Rows are points. To make a cloud, some directions were put in groups of two or more. Within a group, all points are equally far from the middle, so they leave a hole (a ring in 2 directions, a hollow ball in 3). The other directions are filled evenly. Then the cloud was stretched, turned, moved and blurred a little. How many holes are there, and how many directions does each take, smallest first?

Cloud:
[[-13.5  32.0 -17.3]
 [ 33.7 -12.5 -11.7]
 [ 11.7   5.8 -28.2]
 [-24.9  31.0   2.8]
 [ -7.5  31.4   2.9]
 [ 35.8  -2.8 -12.9]
 [ -6.3  -9.9  25.3]
 [-40.6  11.0   9.1]
 [ 22.0   7.6 -20.2]
 [ 36.8 -12.9  -9.8]
 [ 12.8  21.7  33.6]
 [ -8.1  26.9  16.9]
 [ -2.5  26.3  20.0]
 [-19.8 -19.5  -7.1]
 [ -3.6  14.6 -35.7]
 [-12.6 -20.1   1.3]
 [ 20.3 -14.9 -17.5]
 [-10.8  -8.1  23.1]
 [-17.1 -17.4   4.4]]
Holes: 1 (2)

Cloud, 27 rows:
[[ 39.4  20.5   0.5   3.2]
 [ 17.3  12.1 -23.4  16.8]
 [ -1.0  38.0   7.4  20.4]
 [-13.1 -28.2  -6.6 -19.5]
 [-12.1  16.0  -6.0  23.2]
 [-15.4 -30.7 -23.2  16.6]
 [ 25.0 -48.7 -15.0  10.2]
 [ -2.8 -29.4  -7.3  35.3]
 [-20.3 -22.8  12.5   5.4]
 [ 17.8 -20.2 -14.3   1.0]
 [-36.6   5.5  -7.2   9.9]
 [ -3.1  23.3  13.9  -7.0]
 [ -1.2 -40.4 -21.5   1.4]
 [-12.7   9.1  12.8   5.5]
 [  5.0 -35.4 -21.2  31.7]
 [  8.2 -43.0 -20.3   5.5]
 [ 18.3 -38.5  -3.7   0.2]
 [ 12.3  10.3 -23.1   8.3]
 [  7.3 -43.7  -3.7  -5.3]
 [ 22.3 -17.4  11.2   7.5]
 [ 25.6  12.6 -23.2  21.8]
 [ 21.5 -20.3  -3.6  -0.6]
 [ 22.1  21.4 -17.2  35.6]
 [-11.8 -35.4  -6.4 -17.8]
 [ -4.6  -3.5 -19.4  -8.9]
 [ -6.2 -40.0 -11.3 -12.3]
 [  1.5   0.1  13.0  -2.0]]
Holes: 1 (2)

Cloud (30 x 4):
[[ 19.6 -14.3  -4.3  -5.1]
 [ -1.9   8.0  -2.6  21.4]
 [ 22.6 -13.2  -1.7  16.3]
 [ -3.0  -8.6   2.1  37.9]
 [  8.5   7.0   9.4   2.2]
 [-32.7  -2.9  -0.9  24.8]
 [ 11.8  -7.9 -39.2  11.3]
 [  8.5  26.2 -13.5  19.1]
 [ 42.2 -24.2   5.6  25.7]
 [-38.1  -6.2 -14.9 -45.3]
 [-21.6 -20.6  14.5 -15.8]
 [ 23.9   6.0  23.1  21.3]
 [-10.8 -33.2  -5.0  14.2]
 [  4.3 -18.2 -13.7 -47.9]
 [-22.9 -15.5  12.5  -9.9]
 [-19.3   6.7 -31.7   8.4]
 [ 16.3 -16.8 -26.7  20.9]
 [-54.5  11.4 -12.4 -18.6]
 [ -2.3  22.6 -11.7   3.9]
 [-23.1  15.2 -19.8  17.3]
 [  8.6   6.4  18.1  34.5]
 [ 22.0   0.9  -0.5  -9.1]
 [-35.5  18.1  -6.6 -29.0]
 [-19.4   4.5  10.4  -8.5]
 [-19.1 -10.4   5.8  45.4]
 [-17.6 -16.6 -37.3   0.7]
 [-12.3  -4.1   6.0 -19.5]
 [-11.6 -30.9 -21.1  -8.0]
 [ 19.1   2.0  27.6   8.7]
 [  2.6 -16.6   9.7  26.5]]
Holes: 0
